Each row of a before or after table is a point. The points were changed in one or more steps. Then noise was added and the rows were shuffled. The steps act on how far a point lies along the listed directions, d1 being the first. What was done? A step turns or swaps two directions, mirrors them in a line or flattens them onto one, adds a multiple of one to another, or multiplies one. Angles are multiples of 10 degrees, from the lower direction toward the higher: turns from -170 to 170, lines from 10 to 170 but not 90. Use the fewest steps. Two steps may share a direction if one is a turn and the other turns, adds or multiplies; they go together, in the order done. Otherwise the lowest direction goes first.

Directions:
(1): [-0.83  2.44]
(2): [2.44 0.83]
Before (14 x 2):
[[ 0.15  0.43]
 [ 0.62  0.16]
 [ 0.43  0.25]
 [ 0.32  0.11]
 [-0.65  0.26]
 [ 0.14  0.13]
 [-0.37  0.06]
 [ 0.01  0.16]
 [-0.50 -0.43]
 [-0.34  0.54]
 [ 0.55  0.38]
 [-0.37  0.53]
 [ 0.25  0.71]
 [-0.42 -0.87]]
After, 14 rows:
[[ 0.06  0.25]
 [-0.63  0.36]
 [ 0.45  0.45]
 [ 0.12 -0.99]
 [-0.72 -0.13]
 [-0.21 -0.63]
 [ 0.27  0.57]
 [ 0.22  0.32]
 [-0.05  0.40]
 [-0.40 -0.15]
 [ 0.24  0.41]
 [-0.61  0.40]
 [-0.12  0.74]
 [-0.06  0.07]]
Steps: turn d1 and d2 by -30 degrees

Directions:
(1): [-0.68 -1.01 -0.43  3.41]
(2): [ 0.38 -0.24  3.59  0.46]
(3): [-2.83  2.25  0.42  0.16]
(4): [ 2.16  2.67 -0.20  1.20]
Before (10 x 4):
[[-0.47  0.60 -0.59  0.70]
 [ 0.07  0.17 -0.10  0.30]
 [-0.84 -0.11 -0.54 -0.12]
 [-0.57 -0.72 -0.23 -0.02]
 [-0.06 -0.70 -0.17  0.27]
 [ 0.46  0.11 -0.38 -0.38]
 [-0.38  0.89 -0.02 -0.28]
 [ 0.56 -0.11 -0.40  0.49]
 [ 0.11  0.55  0.13 -0.45]
 [-0.05 -0.35  0.04 -0.23]]
After:
[[ 0.15 -0.48 -0.38  0.48]
 [-0.09  0.00 -0.07  0.27]
 [-0.80  0.29 -0.61  1.00]
 [-0.45  0.19 -0.63  0.49]
 [-0.07  0.39  0.16 -0.56]
 [-0.53  0.75  0.00 -0.24]
 [ 0.18 -0.16 -0.38 -0.23]
 [ 0.00 -0.26 -0.32  0.41]
 [ 0.21 -0.51 -0.20  0.46]
 [ 0.19 -0.14  0.03 -0.15]]
Steps: add -0.7 times d2 to d1; flatten d3 and d4 onto the line at 10 degrees

Directions:
(1): [-0.74 -0.32 -0.34  1.46 -2.03  4.22  0.73 -1.14]
(2): [ 0.39  1.70 -0.02  2.13 -1.86 -2.25  3.08 -1.03]
(3): [-0.31 -1.28  3.48  1.18  1.53  0.66  2.06  2.10]
Before:
[[-0.20  0.11 -0.07 -0.03 -0.34  0.53  0.42 -0.32]
 [ 0.27  0.58  0.37  0.02  0.17 -1.61  0.88 -0.01]
 [-0.20 -0.02 -0.41  0.04 -0.31  0.67 -0.05  0.13]
 [-0.16  0.05 -0.51  0.45 -0.43  0.39 -0.05 -0.57]
 [ 0.37  0.48 -0.26 -0.47  0.29 -1.59  0.13 -0.03]
 [-0.25  0.23 -0.66  0.22  0.07  0.21 -0.39 -0.12]
 [ 0.11  0.27 -0.41 -0.36  0.09 -0.28 -0.63 -0.12]
 [-0.18  0.24  0.21  0.30 -0.31 -0.14  0.41 -0.11]
 [-0.14 -0.38  0.11 -0.53  0.75  0.27 -0.20  0.51]
 [-0.20 -0.49 -0.08 -0.08  0.13  0.81 -0.37 -0.17]]
After (10 x 8):
[[ 0.02  0.21 -0.26  0.50 -0.34 -0.50  0.47 -0.49]
 [ 0.04  0.01  0.64  0.29  0.20 -0.14  0.37  0.39]
 [-0.13 -0.59  0.45 -1.05  1.05  0.61 -0.90  0.56]
 [-0.24 -0.10 -0.14 -0.20 -0.10  0.49 -0.40 -0.13]
 [ 0.12  0.30 -0.35 -0.26  0.18 -1.05  0.31 -0.01]
 [ 0.03 -0.60  0.84 -0.52  1.09  0.22 -0.14  0.84]
 [-0.16  0.24 -0.30  0.25 -0.50  0.12  0.43 -0.02]
 [-0.29 -0.08 -0.04  0.68 -0.27  0.62  0.23 -0.36]
 [-0.26  0.21  0.00  0.66  0.11  0.23  0.34  0.13]
 [-0.20  0.12 -0.23 -0.08 -0.32  0.57  0.31 -0.39]]
Steps: turn d1 and d3 by -150 degrees; turn d1 and d2 by -150 degrees

Directions:
(1): [ 0.99  0.04 -4.69 -0.71  1.08  0.10 -1.69  0.59  1.43]
(2): [-1.35  2.27 -0.80  0.26  2.52 -1.29  2.51 -2.73  0.68]
(3): [-2.58  1.10  1.41 -2.54  2.46  0.24 -2.19  1.67 -0.01]
Before, 12 rows:
[[ 0.22 -0.19  0.35 -0.40 -0.12  0.34 -1.05  1.04 -0.38]
 [-0.12 -0.06  0.36 -0.58  0.09  0.28 -0.81  0.88 -0.09]
 [ 0.40 -0.56 -0.49  0.19 -0.23 -0.03 -0.19  0.27  0.07]
 [ 0.04  0.26  0.24  0.13 -0.08  0.15  0.19 -0.40 -0.16]
 [-0.38  0.37  0.60 -0.26  0.09 -0.04  0.08  0.00 -0.01]
 [-0.07  0.38  0.72  0.60 -0.12 -0.42  0.85 -0.60  0.10]
 [ 0.26  0.22 -0.67 -0.15  0.32 -0.05 -0.40  0.24  0.04]
 [-0.78  0.21  1.10 -0.60  0.28  0.30 -0.64  0.24 -0.41]
 [ 0.54 -0.05  0.02  0.56 -0.40 -0.21  0.51 -0.33  0.01]
 [ 0.27 -0.34 -0.26  0.41 -0.49  0.20  0.03  0.27 -0.06]
 [-0.20 -0.11  0.92 -0.95  0.17  0.36 -1.41  1.26 -0.18]
 [ 0.24 -0.04  0.01 -0.22  0.01  0.42 -0.59  0.46 -0.06]]
After:
[[-0.31  0.33  0.96 -0.19  0.27 -0.21 -0.03  0.07 -0.07]
 [ 0.02  0.30 -0.66 -0.33  0.23 -0.03 -0.19  0.03  0.37]
 [ 0.34 -0.13 -1.34 -0.25  0.14  0.22 -0.76  0.12  0.26]
 [-0.18  0.28  0.01 -0.20  0.24  0.22 -0.19 -0.25 -0.13]
 [ 0.10 -0.56  0.61  0.21 -0.34 -0.02  0.05  0.25 -0.25]
 [ 0.60 -0.24 -0.08  0.07 -0.33  0.38 -0.38  0.16 -0.05]
 [ 0.96 -0.51 -0.49  0.22 -0.67  0.32 -0.73  0.65 -0.23]
 [ 0.44 -0.05  0.01  0.41 -0.32 -0.14  0.32 -0.24 -0.21]
 [-0.26 -0.16  0.53  0.14 -0.19  0.26 -0.03  0.41 -0.23]
 [ 0.83 -0.35 -0.80  0.15 -0.51  0.17 -0.42  0.55  0.18]
 [-0.67  0.75  0.19 -0.30  0.90 -0.32 -0.21  0.03  0.40]
 [ 1.45 -0.66 -1.17  0.03 -0.65  0.25 -0.94  0.65  0.24]]
Steps: turn d1 and d3 by -120 degrees

Directions:
(1): [-1.88 -0.25 -0.99 -0.05  2.52 -0.71  1.36  2.42  1.00 -1.02  3.64  2.36]
(2): [-1.68 -0.02  2.77 -0.67  1.82 -3.03 -2.68  1.49 -1.79 -0.81 -1.79  0.13]
Before, 8 rows:
[[ 0.20 -0.07  0.35 -0.01 -0.45  0.14 -0.03  0.06 -0.25  0.00 -0.06 -0.33]
 [ 0.36  0.10 -0.25  0.00 -0.15  0.29 -0.05 -0.09  0.47  0.10  0.08 -0.20]
 [ 0.74  0.12 -0.63 -0.03 -0.77  1.01  0.59 -0.54  0.26  0.39 -0.22 -0.32]
 [-0.37  0.05  0.40 -0.12  0.03 -0.43 -0.43  0.20 -0.33 -0.23 -0.42 -0.40]
 [ 0.55 -0.11 -0.88  0.30 -0.24  0.98  0.57 -0.13  0.60  0.15  0.65  0.11]
 [-0.54 -0.10  1.45 -0.23  0.53 -1.25 -0.88  0.52 -0.75 -0.07 -1.03  0.19]
 [ 0.20 -0.14 -0.32 -0.11 -0.43  0.36  0.10 -0.31  0.34  0.28 -0.18 -0.41]
 [ 0.17 -0.04  0.26 -0.37 -0.14 -0.13 -0.36 -0.20 -0.01  0.19 -0.81 -0.60]]
After, 8 rows:
[[ 1.76  0.16 -1.42  0.27 -1.94  2.25  1.41 -1.72  0.76  0.91 -0.30 -0.88]
 [-1.36 -0.23  3.21 -0.62  1.46 -3.03 -2.43  1.15 -1.95 -0.43 -2.38  0.13]
 [ 1.01 -0.16 -2.11  0.61 -0.79  2.16  1.76 -0.61  1.40  0.39  1.63  0.27]
 [ 0.42  0.04  0.86 -0.37 -0.60 -0.31 -0.94 -0.68 -0.43  0.36 -1.89 -1.09]
 [ 0.61 -0.05 -0.56  0.02 -0.94  0.97  0.35 -0.87  0.43  0.52 -0.44 -0.76]
 [ 0.77  0.07 -0.62  0.10 -0.51  0.80  0.19 -0.44  0.68  0.24  0.13 -0.24]
 [-0.61  0.06  1.00 -0.34  0.26 -1.04 -1.12  0.41 -0.85 -0.30 -1.09 -0.62]
 [ 0.52 -0.04  0.45  0.04 -0.82  0.23 -0.32 -0.24 -0.45  0.20 -0.52 -0.61]]
Steps: multiply d1 by 2.5; multiply d2 by 2.5
